Each row of a before or after table is a point. The points were changed in one or more steps. Then noise was added and the rows were shuffled. The steps act on columns, c1 being the first. Write out the steps. A step turns or swaps two columns, mirrors them in a line or flattens them onto one, adds a multiple of one to another, or multiplies or shifts one. Angles are multiples of 10 degrees, from the lower column toward the higher: turns from -170 to 170, lines from 10 to 170 but not 90. Use the fewest steps. Two steps may share a column if one is a turn and the other turns, adds or multiplies; they go together, in the order done. Otherwise the lowest column goes first.
(in the rows, 128 means zero)

Before, 13 rows:
[[168 166]
 [134 199]
 [125 187]
 [193 151]
 [162 159]
 [114  70]
 [ 71 102]
 [119 166]
 [146 142]
 [175 229]
 [122 105]
 [148 161]
 [162 144]]
After:
[[112 159]
 [160 151]
 [111  65]
 [143 144]
 [167 178]
 [126 101]
 [121 182]
 [ 69  83]
 [162 164]
 [138 204]
 [143 169]
 [183 238]
 [191 168]]
Steps: add 0.3 times c1 to c2

Before:
[[173 148 150 124 144  65  75 144]
 [127 168 141 149 123 119 156 114]
 [136 110 141  61 145  69  33 163]
 [141 189 198 105 177  96  55 145]
 [ 59  92 123 151 150 129  54 156]
 [ 55 152  76 145 224 159  81 203]
 [130  90 181  96  76 104  79 195]
 [122  56 196  85 121 101  73 180]
 [138 209 119 121 132 152 140  91]
 [153 183 142  85 195 118 104  77]
 [196 128 154  98 206  98  93 124]
 [155 203 153 112 182 139  70 116]
 [118  82  74 187  94 212 120 149]
 [ 71 106  95 199 124 185 106  99]]
After (14 x 8):
[[ 96 179 112  82 193 132 114  80]
 [ 90 113  96  64 142 181  43 164]
 [136  80 208 186  95  67 115 148]
 [140 166 113 149 126 128 153 116]
 [116  54  56  83 123 130  71 182]
 [ 91 186  52 106 175 135  64 138]
 [166  91 132 152 152 127  31 155]
 [173 107 178 198 121  88  88 101]
 [ 55 125  93 100 207 150 121 123]
 [114  91  70  97  79 133  80 196]
 [ 67 148  84 127 141 177  96 145]
 [125 212 141 123 135 111 142  93]
 [ 81 204 108 113 178 108  78 118]
 [186 155 185 146 224 115  56 200]]
Steps: mirror c1 and c7 in the line at 80 degrees; turn c3 and c6 by -160 degrees

Before:
[[102 161 170 159 175 141  99 155 124 142 127  93]
 [ 67 156 157 144 173 141 147 104 122 101 125 125]
 [133 148 100  97 174 180  26 140  87  71 112 129]
 [160  76 111 111 125 153 156 138 177 106 144 148]
 [ 79 172 184 125 114 149 140 151 143  98 130  94]
 [114 167 161 156 121 164 151 105 109 134 118  90]
 [123 186  24 114 149 187  42 150 173  70 141 123]
 [102 103 118 125 104 159  95 125 170 135  89 117]
 [130 102 136 135  76 123 113 124 145 145 139 179]
 [ 97 104 137 181  98 197 172 147 169  95 140 152]
 [154 125 171 152 149 167 132 101 180  77 127 160]
 [ 98 122  54 136  93 132   9 132 125  90 147  70]]
After (12 x 12):
[[ 82 174 107 104 171 122 156 104 111 101 144 142]
 [116 170  94 118 175  91  91 153  98 142 149 134]
 [ 94 115 166  85 103 113  94 127 108 134  73 156]
 [ 89 116 152 141  97 139 167 147  94  96 122 201]
 [140  67 178  73 124 143 153 137 108 106 108 155]
 [141 184 229  75 147 114  33 150 182  70 183 185]
 [128 168  94 114 121  85 159 104 116 134 146 158]
 [ 93 186 104  85 115  90 133 151  74 100 161 144]
 [140 147 117  56 175 118  20 139 178  71 126 179]
 [ 98 135 173  96  92  72   6 132 187  90 141 122]
 [150 117 143 113 149 151 141 101  61  75 125 174]
 [117 102 137  97  76 179 115 123 112 147 122 134]]
Steps: add 0.7 times c2 to c11; turn c1 and c2 by -20 degrees; turn c3 and c9 by -130 degrees; shift c4 by -40; mirror c6 and c12 in the line at 50 degrees; add -0.3 times c8 to c7
